Rows are points. The points of each table are mixes of a few directions, plus a little noise. Count the directions of each table, and those that both share. Where both have some left over, give the other angles between the two spaces (their principal angles), to ten degrees, smallest first.

First, 6 rows:
[[ -8 -18]
 [-39 -90]
 [  9  21]
 [ 29  67]
 [ 17  40]
 [ -8 -20]]
Second (4 x 2):
[[ 34  -8]
 [-60  14]
 [-44  10]
 [ 70 -16]]
Directions: first 1, second 1, shared 0; angles 80

First, 5 rows:
[[-16   5  61   2]
 [  6   2 -10  -1]
 [-22   1  66   4]
 [-14 -27 -42   6]
 [ 46  19 -76 -11]]
Second:
[[-37  82   4  35]
 [  1  -3   0   0]
 [  2  -6   0  -2]
 [-25  56   4  23]
 [ 16 -37  -2 -15]
 [ -3   4   0   1]
 [ 41 -95  -5 -40]]
Directions: first 2, second 1, shared 0; angles 70

First, 7 rows:
[[-24  -7  23  67 -16  41]
 [ 81  32  29  34  21 -44]
 [ -7 -46 -30  53 -18  49]
 [-31  -7 -26 -62 -13   4]
 [ 93   3 -32  -6 -26 -16]
 [-51  51  55 -50  27 -38]
 [-61 -26 -18 -37  25   3]]
Second:
[[-29 -25 -58 -51 -64  50]
 [-50  36  79  42  43 -17]
 [  3 -12  15  56  26   3]
 [-25  14  54  57  31  -4]
 [  7   6  -6   5 -44  28]
 [ 54   3 -32 -65  28 -57]
 [-47 -35 -45 -40 -28  38]
 [ 82  16  -9  -6   7 -40]]
Directions: first 4, second 4, shared 4

First, 8 rows:
[[ 18  18  -7  -4 -11 -10  30 -13]
 [  9  -1   7 -68  -2 -37 -39 -15]
 [  7   1  10  34  -5   9  18 -18]
 [-28 -21  -7  32 -10   7  17  18]
 [ 10  33 -21   7  15  21  35  35]
 [-13 -17   0 -25  14   9 -58   5]
 [-21 -44  -2  16 -21  11 -43 -38]
 [ 16  32  19   8  20  -9  40  27]]
Second (9 x 8):
[[ -1 -15  53  -7   7 -36 -21 -16]
 [  0   1  -3   0   0   1   1   1]
 [  0   6 -20   3  -3  15   8   6]
 [ -1 -28  95 -11  13 -64 -39 -29]
 [  1  23 -80  10 -11  54  32  25]
 [  0  -1   5   0   1  -3  -2  -2]
 [  1  13 -44   5  -6  30  18  14]
 [  1   8 -27   3  -3  17  11   8]
 [  0  -6  20  -2   3 -13  -9  -7]]
Directions: first 5, second 1, shared 1

First (8 x 9):
[[ 13  77 -40 -70  34 -31 -16 -67  29]
 [ -5 -41  -8   3 -81   0 -39  33 -12]
 [  8  -4  28   3  79  19  40  -7 -13]
 [  0   8 -21  54 -49 -39  40  16  69]
 [-50   3  13  85 -72  24 -35  38 -24]
 [ 34 -50   9 -40  28  -1  25   7  -3]
 [ 44 -39  -4 -73  35 -12  18 -11   3]
 [-44  47  23  37  25  40 -34 -10 -48]]
Second, 7 rows:
[[-10  22 -39  72 -42  57 -48 -89 -91]
 [-12  24 -28   4  -8  -8 -44  77  22]
 [  6 -10  19 -25  15 -18  24  18  29]
 [  8 -14  14   0   4   5  21 -41 -15]
 [  5 -10  18 -29  17 -24  25  33  37]
 [  3  -3  -7  34 -17  35  -3 -87 -60]
 [  3 -11  22 -56  31 -47  25  95  80]]
Directions: first 4, second 2, shared 0; angles 30, 70

First, 11 rows:
[[ -3   4  -5   8   3  -7   9 -14 -12  -8  14]
 [-27 -19  12  13  -7 -42  36  38  -1  -9   4]
 [-21   3 -55 -40  -2  -3  -2  41   7 -27  25]
 [ 10   4   3 -14  14  13 -10 -15   1   4   8]
 [ 27   1   9 -22  -8  47 -49   9  34  30 -45]
 [ 13 -10  46  16   6   0   2 -14   3  22 -18]
 [ 25   1  21  11 -19  32 -33  -6  21  30 -51]
 [-27  -7 -32 -31   5 -21  17  46   4 -24  28]
 [  2  22 -28  14   5   0   5 -49 -33 -21  32]
 [-11  -3   6   4  15 -22  24  -8 -16 -11  27]
 [ 11   3  24  39 -13   2   0 -30  -9  13 -22]]
Second:
[[ 15   6   6 -12  16  18 -15 -22   0   8   5]
 [ -3  -1   4   3   1  -5   6  -1  -3  -1   3]
 [  9   1  16  -2  19   3   0 -24  -7   5  12]
 [ 11   4   9  -7  14  12  -8 -19  -2   6   6]
 [ 17   8   3 -16  14  24 -20 -20   4   9   2]
 [ -2   0  -8  -2  -8   2  -3  10   4  -1  -6]
 [ 18   7   7 -16  18  23 -18 -25   2  10   5]
 [-13  -2 -25   2 -27  -4  -2  37  10  -7 -18]
 [ 16   7   1 -16  13  24 -21 -18   5   7   1]
 [-68 -29 -14  65 -59 -95  79  85 -12 -35 -11]]
Directions: first 4, second 2, shared 2

First, 9 rows:
[[ 37  31  22   2  10  27  30 -22  -1 -20   8  36]
 [  3  19  13   6   6 -12  44   0  12  19   6   9]
 [-33 -54 -50  -5 -12 -29 -33 -18 -25  10   1 -36]
 [-16  -4   1   3  -1 -16   3  16   9  19  -5 -11]
 [ -5 -43 -21  -5  -2  19 -77  -7 -30 -27 -14  -8]
 [-28 -16 -35 -11 -23 -22 -15   8   4   5   8 -41]
 [  1 -11  18  12  20  -4   1  -1  -9  16 -14  19]
 [ -2  19  14   1  -1  -3  14  22  19   8   0  -2]
 [ 43  58  37  -3   3  39  32   2  21 -30  11  34]]
Second, 10 rows:
[[  2  11   6 -32  10  10  -1 -10  -8 -53  -6  38]
 [ -2  -9  10  -4  14  17 -31  -5  -8  -6 -16  23]
 [-37   3   4 -16  23   2  -4 -38  12  36  -8  39]
 [-39 -11 -16 -29   2  -9 -25  -8   3  -6 -10   8]
 [ 20 -22   0  33  -4 -14   7  13 -17  16   1 -27]
 [-28   2 -10  -9  -4 -12   0  -2  17  23   2  -8]
 [  6 -16  -5  19   4 -32  39  -1 -15  20   4 -12]
 [-28  21  16 -27   8  13 -22   9  27  -5 -13  26]
 [ 10   6  12  13  -4  -9  14  27   7   6   0 -14]
 [ 95  16 -15  49 -50  30  23  15 -17 -32  47 -72]]
Directions: first 4, second 6, shared 4

First:
[[-47 -61 -16  26  42 -42  89  14 -30  36   9  36  11 -23]
 [ -2   1  -7  13 -17   0  14   0  19 -12  -7   7  -3   3]
 [-23 -28 -11  18  10 -19  47   6  -4  10   1  19   3  -9]
 [ -2   3 -10  17 -24   1  17  -1  27 -18 -10   8  -4   5]
 [ 38  48  14 -23 -28  33 -73 -11  19 -25  -6 -30  -8  17]
 [  9   7  13 -22  20   6 -32  -1 -24  14   9 -14   3  -1]
 [  0   5  -8  15 -24   3  12  -2  26 -18 -10   6  -5   5]
 [  7  -3  25 -43  58   0 -46   2 -65  43  24 -21  10 -10]
 [ 20  29   0   0 -35  19 -28  -7  32 -29 -11 -10  -8  13]]
Second:
[[ -7 -17  -4  13 -35 -47  82  41  36  15  -5   7   6  26]
 [ -8 -19  -6  15 -41 -53  95  47  41  17  -6   9   7  31]
 [  0   0   0   0   0   1  -2  -1   0   0   0   0   0  -1]
 [  7  18   4 -13  37  49 -84 -42 -38 -16   5  -8  -7 -28]
 [ -2  -5  -1   4 -10 -14  25  13  10   5  -2   2   2   8]
 [  3  11   2  -7  21  28 -49 -24 -21  -9   3  -4  -4 -16]
 [ -2  -6  -1   5 -12 -16  29  14  12   5  -2   3   2   9]
 [  2   3   1  -2   7   9 -16  -7  -7  -3   1  -1  -1  -5]
 [  7  17   4 -12  34  44 -79 -39 -34 -14   5  -8  -6 -25]]
Directions: first 2, second 1, shared 0; angles 40

First, 8 rows:
[[ -4  -5  -5   3  -1  -9   0   0   1  16  -6  -7   6   4  -1  -4  -5   2]
 [ -7  -9  -9   6  -2 -16  -1   1   3  29 -10 -13  11   7  -1  -7  -9   3]
 [  6   8   8  -6   2  14   0  -1  -2 -26   9  11 -10  -6   1   6   8  -3]
 [-10 -13 -13   9  -3 -22  -1   1   4  41 -15 -18  16   9  -2 -10 -13   4]
 [ -9 -12 -12   8  -3 -21  -1   1   3  38 -14 -16  15   8  -2  -9 -12   4]
 [  2   2   2  -1   1   4   0   0  -1  -7   3   3  -3  -2   0   2   2  -1]
 [ 22  30  29 -21   7  52   2  -2  -8 -95  34  41 -37 -21   4  24  29 -10]
 [ -1  -1  -1   1   0  -2   0   0   0   4  -1  -2   1   1   0  -1  -1   0]]
Second, 8 rows:
[[ 23   5   1   6   2   4  -7  -2 -13  27 -24   6  -1 -12  12 -11  -3   3]
 [ -4   9   5  -4 -16 -11  -2   3  12 -16  16  -2   1  16   9  -1  -6  -2]
 [ 13 -15  -7  12  45 -14 -11  -1  -4  20 -35  17  10 -19  -1   6  27   9]
 [-28   0  -7  -6 -11  37  17  -4   0 -26  37  -8 -12   3 -30  18 -15   4]
 [  5  13  13 -12 -19 -37  -1  12   6  -9   2 -19   0  18   8 -18  16 -21]
 [  6 -37  -7   8  29 -12   0  -3  -3  26 -34  10  23 -10  15   3   4  -1]
 [ -3  22   6  -4 -22  -4  -6   1  13 -20  22   2  -7  15   7  -3  -9   6]
 [-10   4  -5  -2  -9  37  10  -5 -12  -2  17  -5 -13  -9 -20   7 -14   3]]
Directions: first 1, second 5, shared 0; angles 50

First, 8 rows:
[[  6   5 -20   4  11  42  -9   1 -10   4 -14   3 -18  -8   5 -28  29   5
   12  -7  16   2   2  12]
 [ 20 -14 -17  -9  -6  -1 -11  10  -1  18 -15  -1  15 -16   9 -20  28 -17
  -21   4   6  20  17 -12]
 [ -7   0  48 -18  14 -58  23 -49  59 -18 -26  -3  27  22  24  12 -27 -11
  -18  36 -80  -2 -25 -51]
 [-50 -14 -46  -9 -16 -13  95 -70  27 -66 -55  10 -34  50  18  49 -62 -20
    0  -9 -27 -69 -27  23]
 [  2  13  22   2 -13  -4 -24  41  -2  27  38   3  21  -1 -24  21   6   4
    2   8  26  22  23   3]
 [ -4  23  19   4  12  27 -13   6   8   7  10   5  -4   6  -7  -4  13  13
   21   7   4   5   0   5]
 [ 36 -11   4  18  16   6 -57  33 -57  20  35 -18  -8 -49  -7 -47  22  24
    2 -25  23  23  -2   0]
 [ -3  -3 -11   7 -17   0  -4  27 -24   7  26   0  -2  -4 -18  19  -8   2
    1 -14  33   0  14  20]]
Second:
[[ 69  31  17  16  10   7 -31  60  34 -36  -3  23 -26  -6  -3  -5 -38 -41
  -19  71 -53 -45  12  26]
 [-44  -8  10 -20  25  30  19 -35  -5  13  -5  -2  18  -5   0  20  21  45
   38 -48  34  60 -26 -26]
 [ 41   4 -21   8  19 -16  20 -10  11 -17 -28 -16   3 -26 -46  20  10  30
  -22 -19  23  48  26   3]
 [-31   1  20 -14  16  32  -1  -8   1   7   5  11   6   5  17   8   3  13
   34 -13   4  17 -27 -16]
 [  5   6  11   3  -9   4 -18  22   3  -3  12  12  -9   9  18 -12 -15 -28
   -1  30 -26 -38  -5   8]
 [-19   2  14 -14  29  31  10 -15   6   0  -7   5  10  -7  -3  20   9  32
   30 -26  17  47 -21 -18]
 [ 61  -5 -49  26 -22 -65  16  -1  -2 -13 -21 -32  -5 -18 -50  -5   6  -4
  -67   2  11  -2  57  24]
 [ 19 -19 -49  16 -29 -61  24 -26 -21   7 -13 -37   6  -8 -37  -6  21   8
  -50 -26  30   9  43  11]
 [-74 -13  22 -21  -4  30  -2 -22 -20  29  22  10  13  22  42  -6   9   6
   44 -24   9  -1 -39 -22]
 [ 10   7   6   5 -13  -3 -17  23   3  -3  10  10 -10   9  14 -14 -16 -29
   -7  32 -25 -41   1  11]
 [-35  -4  18  -6 -22  11 -22  13 -12  15  27  16  -4  25  45 -22 -12 -34
   17  24 -25 -54 -21   0]]
Directions: first 5, second 3, shared 0; angles 40, 80, 80
